Every row gives one point. Each copy is the shape, with its points in the same order, stretched, turned, moved and blurred by noise. Say if it was mirrored as well.

Shape (8 x 3):
[[ 0.01 -0.06  0.04]
 [-0.54  0.24 -0.68]
 [ 0.69  0.18  0.09]
 [ 0.20  0.32  0.16]
 [-0.29 -0.58 -0.09]
 [-0.03 -0.24 -0.60]
 [-0.15 -0.41  0.24]
 [-0.47 -0.23  0.21]]
Copy 1 (8 x 3):
[[ 0.10 -0.17  0.01]
 [ 0.62  0.33 -0.29]
 [-0.52  0.02  0.22]
 [-0.06  0.14  0.38]
 [ 0.44 -0.63 -0.41]
 [ 0.09 -0.15 -0.50]
 [ 0.16 -0.55  0.00]
 [ 0.53 -0.39  0.10]]
Copy 1 is: mirrored
Copy 2 (8 x 3):
[[ 0.22 -0.19 -0.07]
 [-0.48 -0.52 -0.76]
 [ 0.21 -0.07  0.71]
 [ 0.13  0.09  0.15]
 [ 0.41 -0.51 -0.46]
 [-0.11 -0.78 -0.13]
 [ 0.61 -0.11 -0.23]
 [ 0.41 -0.11 -0.64]]
Copy 2 is: mirrored
Copy 3 (8 x 3):
[[ 0.09 -0.20 -0.06]
 [ 0.33  0.09 -0.82]
 [ 0.42 -0.01  0.47]
 [ 0.08  0.10  0.26]
 [ 0.06 -0.71 -0.44]
 [ 0.57 -0.35 -0.63]
 [-0.18 -0.60  0.00]
 [-0.35 -0.45 -0.18]]
Copy 3 is: only turned

Shape (9 x 6):
[[ 0.06 -0.15 -0.19 -0.03  0.08  0.01]
 [ 0.29 -0.08 -0.57  0.18  1.11 -0.21]
 [ 0.09 -0.15 -0.41  0.02 -0.12  0.05]
 [ 0.19 -0.08 -0.52  0.60 -0.10  0.12]
 [ 0.29 -0.05  0.36  0.44 -0.14 -0.21]
 [-0.55  0.04  0.88  0.26  0.03 -0.11]
 [ 0.27  0.18 -0.56 -0.17  0.02 -0.16]
 [ 0.22  0.37 -0.43 -0.06  0.61  0.47]
 [-0.08  0.11 -0.52  0.77  0.00 -0.28]]
Copy 1 (9 x 6):
[[ 0.05 -0.12  0.10  0.02  0.00  0.01]
 [ 0.67 -0.38 -0.33  0.50  0.64 -0.29]
 [-0.29 -0.17  0.03 -0.08  0.12  0.13]
 [-0.50 -0.24  0.14  0.63  0.03  0.18]
 [ 0.07  0.25  0.71  0.42 -0.26  0.01]
 [ 0.44  0.44  0.41  0.20 -1.00 -0.38]
 [-0.25  0.08 -0.22 -0.02  0.51  0.02]
 [ 0.35  0.04 -0.63  0.44  0.39  0.34]
 [-0.53 -0.11  0.16  0.76  0.07 -0.29]]
Copy 1 is: mirrored
Copy 2 (9 x 6):
[[-0.09 -0.03 -0.16  0.11  0.04  0.09]
 [-0.31 -0.18 -0.87 -0.46  0.33  0.01]
 [ 0.00 -0.33 -0.23  0.20  0.03  0.00]
 [ 0.15 -0.39 -0.67  0.35 -0.05 -0.35]
 [ 0.51  0.41 -0.15  0.22 -0.15 -0.07]
 [-0.12  1.12  0.17  0.39 -0.53 -0.21]
 [-0.01 -0.41 -0.26 -0.08 -0.16  0.11]
 [-0.50 -0.12 -0.70  0.12 -0.27  0.33]
 [ 0.00 -0.32 -0.79  0.16 -0.20 -0.70]]
Copy 2 is: only turned
Copy 3 (9 x 6):
[[ 0.03 -0.40  0.30 -0.02  0.23  0.13]
 [-0.34 -0.52  0.17  0.35  1.12  0.88]
 [ 0.21 -0.61  0.14  0.06  0.16  0.00]
 [ 0.08 -0.71 -0.03  0.67  0.28 -0.19]
 [-0.22  0.00  0.34  0.30  0.30 -0.67]
 [-0.80  0.30 -0.16 -0.27 -0.25 -0.52]
 [ 0.53 -0.26  0.08  0.08  0.47  0.12]
 [ 0.17 -0.03  0.24  0.37 -0.04  0.85]
 [-0.11 -0.49 -0.42  0.63  0.58 -0.33]]
Copy 3 is: only turned

Shape (13 x 8):
[[ 0.25  0.23  0.12  0.20 -0.32  0.00  0.43 -0.43]
 [ 0.14 -0.35 -0.17  0.66  0.15 -0.57 -0.41  0.72]
 [-0.47  0.38 -0.35 -0.01 -0.12  0.26 -0.01 -0.08]
 [ 0.17 -0.24  0.33 -0.05  0.56 -0.43  0.24 -0.24]
 [ 0.19 -0.29 -0.32  0.79  0.32 -0.29 -0.57 -0.07]
 [ 0.36 -0.37  0.28 -0.49 -0.11 -0.12  0.42 -0.53]
 [ 0.14  0.17  0.15 -0.34 -0.25  0.68  0.13 -0.47]
 [ 0.12 -0.48  0.72 -0.22 -0.21 -0.18  0.17 -0.54]
 [ 0.10 -0.62  0.31  0.02  0.13  0.06  0.49 -0.41]
 [ 0.22  0.28 -0.29 -0.23 -0.34  0.38  0.00 -0.41]
 [ 0.10 -0.01 -0.17  0.46  0.09  0.24  0.06  0.32]
 [-0.38  0.74  0.00  0.11 -0.33  0.71  0.04 -0.15]
 [ 0.20  0.05  0.13  0.56  0.55 -0.23 -0.39  0.55]]
Copy 1 (13 x 8):
[[ 0.14  0.43  0.41 -0.07 -0.05 -0.44  0.05  0.01]
 [ 0.32  0.22 -0.66  0.85  0.30  0.14 -0.36  0.41]
 [-0.05  0.15 -0.32 -0.06  0.05 -0.63  0.32 -0.47]
 [-0.01  0.36  0.14 -0.06  0.40 -0.09  0.63  0.74]
 [ 0.31  0.35 -0.23  0.93  1.03 -0.09 -0.11  0.24]
 [-0.09 -0.03  0.62 -0.34  0.32  0.04  0.34  0.41]
 [-0.15  0.34  0.30 -0.48  0.27 -0.06  0.17 -0.51]
 [-0.48  0.17  0.63 -0.25  0.51 -0.02  0.05  0.55]
 [-0.37  0.21  0.59  0.16  0.41  0.11  0.47  0.35]
 [ 0.26  0.09  0.16 -0.25  0.29 -0.27  0.08 -0.47]
 [ 0.14  0.47 -0.33  0.44  0.03  0.07 -0.02 -0.23]
 [-0.14  0.60 -0.21 -0.31 -0.17 -0.64  0.08 -0.82]
 [ 0.30  0.70 -0.70  0.39  0.29  0.13 -0.04  0.30]]
Copy 1 is: only turned
Copy 2 (13 x 8):
[[ 0.94  0.27  0.15 -0.05 -0.37 -0.22  0.03  0.10]
 [-0.52 -0.66 -0.38  0.54 -0.54 -0.33 -0.04 -0.13]
 [ 0.02  0.78  0.31  0.26  0.08 -0.04  0.20  0.40]
 [ 0.38 -0.62  0.13  0.20 -0.06  0.19  0.06 -0.31]
 [-0.42 -0.21 -0.30  0.62 -0.83  0.23  0.31 -0.17]
 [ 0.78 -0.16  0.17 -0.54 -0.21  0.22 -0.33 -0.14]
 [ 0.83  0.61 -0.12 -0.34  0.27  0.39 -0.02  0.46]
 [ 0.89 -0.12 -0.22 -0.29 -0.06  0.04 -0.49 -0.57]
 [ 0.50 -0.35 -0.17 -0.48 -0.10 -0.03  0.20 -0.38]
 [ 0.44  0.72  0.12 -0.18 -0.17  0.32 -0.02  0.63]
 [-0.06 -0.19 -0.09  0.10 -0.15 -0.19  0.42  0.39]
 [ 0.54  1.14  0.15  0.35  0.44 -0.22  0.29  0.57]
 [-0.10 -0.60 -0.23  0.95 -0.08  0.05  0.19  0.03]]
Copy 2 is: mirrored
Copy 3 (13 x 8):
[[-0.44 -0.25  0.12  0.00 -0.16  0.39 -0.10 -0.06]
 [-0.19  0.20 -0.36  0.29  0.48 -0.76 -0.21  0.52]
 [ 0.15  0.16  0.06  0.26 -0.18 -0.10  0.39 -0.19]
 [-0.24  0.00  0.15 -0.38  0.52 -0.49 -0.45 -0.44]
 [-0.20  0.09 -0.31  0.61  0.67 -0.49 -0.29 -0.12]
 [-0.13 -0.12  0.00 -0.53  0.02  0.15 -0.54 -0.48]
 [ 0.37 -0.15  0.33  0.00 -0.04  0.49  0.04 -0.50]
 [-0.05 -0.55  0.07 -0.39 -0.07 -0.14 -0.67 -0.45]
 [-0.29 -0.48 -0.15 -0.39  0.27 -0.05 -0.15 -0.49]
 [ 0.20  0.07  0.06  0.24 -0.15  0.48 -0.03 -0.27]
 [-0.11 -0.02 -0.17  0.24  0.36 -0.07  0.27  0.24]
 [ 0.24 -0.13  0.46  0.44 -0.26  0.26  0.45 -0.15]
 [ 0.02  0.22  0.12  0.27  0.88 -0.64 -0.29  0.33]]
Copy 3 is: mirrored
Copy 4 (13 x 8):
[[ 0.20  0.20  0.53 -0.08 -0.58 -0.52 -0.20 -0.05]
 [-0.16 -0.59 -0.66  0.62 -0.50  0.70 -0.05  0.08]
 [-0.21  0.57  0.26  0.09  0.18 -0.19  0.23 -0.33]
 [-0.40 -0.61 -0.29 -0.25 -0.24 -0.58 -0.43  0.25]
 [-0.49 -0.58 -0.17  0.87 -0.53  0.41 -0.29 -0.43]
 [-0.29 -0.13  0.23 -0.99 -0.44 -0.52 -0.35  0.12]
 [-0.09  0.12  0.81 -0.66  0.11 -0.31 -0.11 -0.18]
 [-0.62 -0.10  0.43 -0.66 -0.37 -0.28 -0.43  0.57]
 [-0.57 -0.42  0.23 -0.59 -0.41 -0.55  0.23  0.18]
 [ 0.09  0.35  0.57 -0.35 -0.19 -0.09 -0.23 -0.49]
 [ 0.06 -0.36  0.02  0.22 -0.21  0.08  0.35 -0.18]
 [ 0.12  0.62  0.81  0.12  0.36 -0.23  0.19 -0.17]
 [-0.05 -0.90 -0.46  0.61  0.00  0.28 -0.26  0.10]]
Copy 4 is: only turned

Shape (16 x 11):
[[-0.12 -0.08 -0.22  0.16  0.23  0.04 -0.55  0.41  0.44 -0.10  0.26]
 [ 0.05 -0.08  0.29 -0.19  0.16  0.20  0.14 -0.43 -0.13  0.20  0.13]
 [-0.34 -0.46  0.85  0.06  0.12 -0.03 -0.56 -0.29 -0.03  0.05  0.04]
 [-0.35 -0.26 -0.54  0.32  0.12  0.30 -0.27  0.17 -0.03  0.15  0.69]
 [ 0.22  0.20  0.57 -0.28 -0.42  0.56 -0.59 -0.72 -0.10 -0.17 -0.06]
 [-0.24  0.08  0.53 -0.21  0.47  0.22 -0.39 -0.11 -0.15  0.26 -0.22]
 [-0.16 -0.50  0.52  0.04 -0.01  0.03 -0.04 -0.58  0.35 -0.33 -0.20]
 [ 0.38 -0.40  0.54 -0.23 -0.03  0.01 -0.62 -0.31 -0.17  0.10 -0.27]
 [ 0.39 -0.10  0.54 -0.33  0.29  0.29 -0.07 -0.08 -0.09  0.04 -0.10]
 [-0.07  0.28 -0.25 -0.42 -0.51  0.16  0.21  0.32 -0.71 -0.04 -0.22]
 [-0.10  0.08  0.30  0.52  0.01  0.27  0.16 -0.06 -0.19 -0.08 -0.10]
 [ 0.04 -0.03  0.28 -0.04  0.41 -0.10 -0.35 -0.66 -0.26 -0.13 -0.32]
 [-0.04  0.42 -0.49 -0.41 -0.59  0.01  0.57  0.17 -0.14  0.63 -0.48]
 [-0.43  0.20 -0.48 -0.34  0.17  0.06 -0.21  0.51  0.25 -0.01  0.53]
 [-0.34  0.11 -0.52  0.38  0.09 -0.21 -0.50  0.50  0.63  0.20  0.83]
 [ 0.19  0.78 -0.14 -0.55 -0.41 -0.21  0.43  0.34 -0.83  0.21  0.17]]
Copy 1 (16 x 11):
[[ 0.49  0.04 -0.58 -0.12  0.21 -0.05  0.39 -0.01  0.48  0.19  0.10]
 [-0.36 -0.27  0.48 -0.22 -0.11  0.31 -0.24  0.11 -0.13  0.05 -0.33]
 [-0.09 -0.33 -0.22  0.18  0.51  0.56 -0.59  0.24  0.39  0.21 -0.31]
 [-0.39  0.20 -0.48 -0.36 -0.19 -0.49  0.20  0.19  0.63  0.52 -0.08]
 [ 0.19  0.28  0.41  0.12  0.02  0.34 -0.99  0.28 -0.34 -0.25 -0.30]
 [-0.16  0.02  0.23  0.29  0.11  0.74  0.06  0.34  0.17  0.17 -0.19]
 [ 0.12 -0.67  0.16 -0.10  0.40  0.24 -0.75  0.33  0.07 -0.51 -0.12]
 [ 0.17 -0.12 -0.19  0.54  0.16  0.67 -0.53  0.14 -0.36 -0.12 -0.48]
 [ 0.12 -0.35  0.25  0.27 -0.01  0.66 -0.12  0.18 -0.42  0.12 -0.13]
 [-0.73  0.39  0.53  0.28 -0.08 -0.42  0.27 -0.23 -0.33 -0.24  0.22]
 [-0.34 -0.23  0.15 -0.03 -0.42 -0.01 -0.30  0.14  0.25 -0.02  0.50]
 [-0.33  0.04  0.01 -0.05  0.17  0.67 -0.44  0.40 -0.36 -0.34 -0.08]
 [-0.41  0.19  0.98  0.16 -0.72 -0.54  0.66 -0.54  0.10 -0.73 -0.22]
 [-0.04  0.29 -0.08 -0.39  0.36 -0.35  0.83 -0.16  0.37  0.27 -0.07]
 [ 0.37  0.21 -0.73 -0.69  0.07 -0.46  0.67 -0.51  0.90  0.42 -0.09]
 [-0.82  0.52  0.70 -0.12 -0.26 -0.21  0.58 -0.92 -0.64 -0.03  0.07]]
Copy 1 is: only turned
Copy 2 (16 x 11):
[[-0.55 -0.18  0.09  0.21  0.46 -0.68 -0.32 -0.10 -0.34 -0.24  0.33]
 [ 0.04 -0.21 -0.30 -0.24 -0.21  0.46 -0.31 -0.02  0.00 -0.22  0.39]
 [-0.85 -0.77 -0.37 -0.02 -0.01  0.41 -0.13  0.05  0.17 -0.02  0.57]
 [-0.16  0.11 -0.43  0.78  0.39 -0.32 -0.60 -0.19  0.01 -0.17  0.26]
 [-0.51 -0.33 -0.68 -0.40 -0.58  0.22  0.29 -0.84 -0.05 -0.04  0.62]
 [-0.52 -0.26 -0.04 -0.11 -0.40  0.23 -0.50  0.13 -0.32 -0.16  0.37]
 [-0.11 -0.92 -0.38 -0.54  0.05  0.34  0.24 -0.06  0.26  0.30  0.44]
 [-0.48 -0.50 -0.31 -0.06 -0.13  0.21  0.34 -0.12 -0.10 -0.13  1.15]
 [-0.25 -0.26 -0.30 -0.39 -0.26  0.04 -0.08  0.23 -0.42 -0.38  0.64]
 [ 0.27  0.77 -0.55  0.24 -0.57  0.45  0.42  0.07 -0.19  0.00  0.04]
 [-0.16 -0.21 -0.37  0.03 -0.40 -0.11 -0.02  0.07  0.32 -0.21  0.14]
 [-0.08 -0.20 -0.02 -0.48 -0.29  0.29 -0.31 -0.27  0.18  0.28  0.83]
 [ 0.75  0.45  0.25  0.25 -0.53  0.65  0.62  0.00 -0.23 -0.27 -0.23]
 [-0.23  0.40  0.06  0.22  0.36 -0.20 -0.63 -0.05 -0.60 -0.24 -0.20]
 [-0.63  0.09  0.36  0.58  0.75 -0.62 -0.60 -0.25 -0.19 -0.64 -0.02]
 [ 0.10  1.22 -0.14  0.02 -0.61  0.71  0.05  0.16 -0.20 -0.66 -0.13]]
Copy 2 is: mirrored

Shape (16 x 12):
[[-0.35  0.04 -0.29 -0.11 -0.06  0.18  0.03  0.48 -0.40  0.19 -0.41  0.14]
 [-0.26 -0.11  0.51  0.51 -0.17 -0.61  0.21  0.30 -0.42  0.40 -0.27  0.30]
 [-0.21 -0.25  0.01  0.20  0.30 -0.22  0.50 -0.31  0.40 -0.58 -0.17  0.07]
 [-0.69  0.26 -0.03 -0.17  0.28 -0.26 -0.21 -0.68  0.48  0.11 -0.16 -0.25]
 [ 0.01 -0.52  0.58  0.22 -0.15 -0.78  0.03 -0.22  0.03 -0.31  0.04  0.26]
 [ 0.19 -0.03  0.41 -0.19 -0.12  0.43  0.00  0.00  0.22 -0.24  0.08 -0.17]
 [ 0.25  0.08 -0.19 -0.39 -0.16  0.21 -0.22 -0.21  0.41  0.37 -0.36  0.77]
 [-0.04 -0.53 -0.60  0.62  0.22  0.13  0.08 -0.40  0.57 -0.57 -0.36  0.30]
 [ 0.28  0.24 -0.56 -0.64  0.34 -0.19 -0.26 -0.06  0.46 -0.46  0.07  0.52]
 [-0.13  0.53 -0.21 -0.01  0.03  0.27  0.60  0.22 -0.28 -0.20  0.00 -0.29]
 [-0.29  0.17  0.13  0.13  0.22 -0.13  0.00 -0.28 -0.44  0.02  0.60  0.75]
 [ 0.30 -0.23  0.43  0.43 -0.44 -0.58  0.48  0.10 -0.60  0.28 -0.06 -0.21]
 [ 0.05  0.08 -0.39  0.15  0.37 -0.71 -0.21  0.32  0.52  0.41  0.10  0.13]
 [-0.74 -0.32 -0.40 -0.49 -0.26 -0.26  0.27  0.12  0.47  0.06  0.08 -0.01]
 [ 0.17 -0.31  0.40 -0.60 -0.43  0.11 -0.11 -0.55 -0.46 -0.48 -0.02 -0.41]
 [-0.08  0.74 -0.31  0.47 -0.23 -0.68 -0.10  0.28 -0.42 -0.45  0.54  0.69]]
Copy 1 (16 x 12):
[[-0.09 -0.29  0.01 -0.72  0.33  0.27  0.07  0.22 -0.15 -0.05 -0.09  0.19]
 [ 0.10 -0.74  0.21  0.21  0.17 -0.41  0.46  0.37 -0.55 -0.21 -0.49  0.28]
 [ 0.68  0.42  0.25  0.48  0.06  0.35 -0.26  0.13  0.30  0.29  0.20  0.41]
 [ 0.25  0.30 -0.38 -0.14 -0.04  0.04 -0.53 -0.54  0.05  0.66 -0.39 -0.06]
 [ 0.19 -0.44  0.20  0.76 -0.31 -0.09  0.04  0.26 -0.37  0.38  0.14  0.37]
 [-0.16 -0.14  0.38  0.13 -0.04  0.39  0.11 -0.25  0.52  0.30  0.49 -0.25]
 [ 0.05 -0.51 -0.09 -0.28 -0.21  0.03 -0.28 -0.88  0.34 -0.10  0.36  0.59]
 [ 0.58  0.14 -0.03  0.67  0.05  0.69 -0.80  0.34  0.76 -0.01  0.13  0.70]
 [-0.17  0.51 -0.40 -0.55 -0.55  0.17 -0.30 -0.30  0.32  0.39  0.70  0.63]
 [ 0.21  0.43  0.09 -0.49  0.15  0.47  0.20  0.14  0.22 -0.18  0.01 -0.35]
 [-0.12  0.10 -0.18 -0.01 -0.21 -0.66 -0.42  0.20 -0.02 -0.32  0.19 -0.12]
 [ 0.11 -0.81  0.02  0.55  0.23  0.10  0.68  0.36 -0.61 -0.20 -0.08  0.04]
 [-0.60  0.25 -0.53 -0.15 -0.21 -0.09  0.17 -0.05 -0.16  0.14 -0.21  0.79]
 [-0.24  0.51  0.37 -0.27 -0.11  0.66 -0.46 -0.40 -0.50  0.32 -0.06  0.45]
 [ 0.13 -0.52  0.04  0.22  0.10  0.63 -0.23 -0.05 -0.09  0.72  0.76 -0.50]
 [-0.07  0.24 -0.25 -0.22 -1.10 -0.18  0.00  0.57 -0.13 -0.54 -0.24  0.10]]
Copy 1 is: mirrored
Copy 2 (16 x 12):
[[ 0.06  0.07  0.02  0.41  0.29  0.11 -0.06  0.91 -0.19 -0.51  0.23  0.24]
 [-0.64  0.10  0.30  0.16 -0.12  0.49 -0.12 -0.03 -0.10 -0.50 -0.07 -0.60]
 [ 0.61 -0.24 -0.01  0.05 -0.22 -0.32  0.35 -0.17  0.52 -0.15  0.24  0.06]
 [ 0.18 -0.47 -0.36 -0.04  0.54 -0.55  0.05  0.04  0.29 -0.03 -0.53  0.37]
 [-0.23  0.01  0.41 -0.39 -0.66  0.10 -0.11 -0.53  0.27  0.04 -0.11 -0.24]
 [ 0.28  0.06 -0.28 -0.07 -0.23 -0.01  0.34 -0.25 -0.13  0.25  0.08  0.54]
 [ 0.15 -0.30 -0.12  0.48 -0.25 -0.10 -0.93  0.03  0.10 -0.18  0.27  0.90]
 [ 1.17 -0.26  0.14  0.26 -0.11  0.14 -0.34 -0.10  0.67 -0.20  0.23  0.20]
 [ 0.43 -0.22 -0.04 -0.14  0.12 -0.54 -0.48  0.17  0.59  0.01  0.67  1.23]
 [ 0.18  0.34 -0.68  0.29  0.51 -0.30  0.60  0.50  0.07 -0.09  0.43  0.02]
 [-0.03  0.31 -0.31 -0.48 -0.16 -0.12 -0.55 -0.28 -0.15 -0.49 -0.02 -0.26]
 [-0.68  0.53  0.14  0.22 -0.20  0.36  0.08 -0.04 -0.06  0.21  0.07 -0.88]
 [-0.24 -0.39  0.40 -0.01  0.68  0.16 -0.40  0.11  0.26 -0.17  0.38  0.16]
 [ 0.16 -0.71 -0.15 -0.12  0.18 -0.16  0.04  0.89  0.05 -0.04  0.29  0.08]
 [ 0.14  0.46 -0.13 -0.21 -0.68 -0.56  0.17 -0.13 -0.03  0.64 -0.27  0.35]
 [-0.41  0.71 -0.54 -0.66  0.32  0.34 -0.18  0.11  0.55 -0.28  0.41 -0.26]]
Copy 2 is: only turned
Copy 3 (16 x 12):
[[-0.07 -0.11 -0.47  0.65  0.54 -0.40  0.06  0.08  0.02 -0.26  0.10 -0.10]
 [ 0.04  0.47  0.29  0.15  0.08 -0.82 -0.05 -0.56  0.18 -0.44  0.34  0.02]
 [-0.60  0.03  0.30 -0.46  0.28  0.34 -0.41 -0.22  0.66 -0.33 -0.09  0.27]
 [-0.40  0.04 -0.25 -0.45 -0.07  0.01 -0.62 -0.13  0.11  0.32  0.17 -0.26]
 [-0.19  0.15  0.84 -0.52 -0.30 -0.56 -0.31 -0.11  0.41 -0.54 -0.14  0.34]
 [ 0.16  0.15  0.13 -0.12 -0.01  0.42  0.07  0.57  0.36  0.27 -0.25  0.39]
 [-0.49 -0.05 -0.49 -0.26  0.29 -0.63  0.72  0.04 -0.08  0.61 -0.29  0.50]
 [-1.03  0.09  0.23 -0.25  0.74 -0.04 -0.44 -0.06  0.68  0.02 -0.31  0.54]
 [-0.28 -0.66 -0.09 -0.76  0.58 -0.23  0.50  0.60  0.07  0.07 -0.40 -0.16]
 [ 0.23 -0.23 -0.16  0.33  0.77  0.70 -0.07  0.07  0.32 -0.08  0.30 -0.06]
 [ 0.60 -0.25  0.04 -0.18  0.32 -0.65  0.13 -0.41  0.95  0.03  0.16 -0.08]
 [ 0.06  0.21  0.87  0.25 -0.06 -0.25 -0.15 -0.39  0.01 -0.41  0.12  0.25]
 [-0.48  0.18  0.34 -0.44  0.41 -0.67  0.31  0.10 -0.11  0.24  0.24 -0.91]
 [-0.65 -0.39 -0.16  0.45 -0.30 -0.30 -0.21  0.15  0.27 -0.19  0.57 -0.31]
 [ 0.22 -0.54  0.33  0.10 -0.47  0.29 -0.50  0.54  0.08 -0.28 -0.63  0.82]
 [ 0.76 -0.34  0.46 -0.25  1.24 -0.89  0.19  0.21  0.38 -0.27  0.73  0.06]]
Copy 3 is: mirrored
Copy 4 (16 x 12):
[[-0.12  0.01  0.34 -0.20 -0.11  0.44  0.12  0.30  0.36 -0.09 -0.14  0.25]
 [ 0.57  0.14 -0.26  0.14 -0.51 -0.08 -0.30  0.37  0.22 -0.29 -0.11  0.20]
 [ 0.02 -0.80 -0.12  0.39 -0.14 -0.24 -0.05  0.19 -0.66  0.16 -0.25 -0.31]
 [-0.68 -0.26 -0.60  0.27 -0.47  0.14  0.18 -0.02 -0.11  0.40 -0.12 -0.21]
 [ 0.52 -0.13 -0.75  0.08  0.14 -0.41 -0.39  0.19 -0.24 -0.18 -0.35 -0.06]
 [ 0.19 -0.21  0.17  0.30  0.28  0.14  0.25 -0.38  0.24  0.07 -0.19 -0.06]
 [-0.05  0.14  0.20 -0.33 -0.05  0.06 -0.06 -0.11  0.15  0.89 -0.19  0.57]
 [-0.31 -0.84  0.29 -0.07 -0.12 -0.21 -0.65 -0.08 -0.75  0.33 -0.64 -0.25]
 [-0.58  0.13 -0.15 -0.20  0.58  0.22 -0.02  0.26 -0.44  0.91 -0.20 -0.11]
 [-0.14 -0.08  0.59  0.28 -0.11  0.21  0.46  0.16 -0.31 -0.27  0.28 -0.17]
 [ 0.12  0.46 -0.40  0.18 -0.20  0.20 -0.09  0.08 -0.81  0.14 -0.72  0.25]
 [ 0.83  0.35 -0.02  0.02 -0.36 -0.35 -0.21 -0.02 -0.13 -0.71  0.34  0.10]
 [-0.46  0.15 -0.36 -0.08 -0.15  0.81 -0.55  0.37 -0.29  0.73  0.18 -0.19]
 [-0.71 -0.59 -0.35  0.02  0.11  0.36  0.15  0.49  0.04  0.19  0.20  0.59]
 [ 0.36  0.05 -0.36 -0.21  0.42 -0.54  0.52 -0.51 -0.01 -0.47 -0.10  0.15]
 [-0.64  0.94 -0.16  0.37  0.18 -0.18 -0.35  0.42 -0.69 -0.05 -0.37  0.10]]
Copy 4 is: mirrored
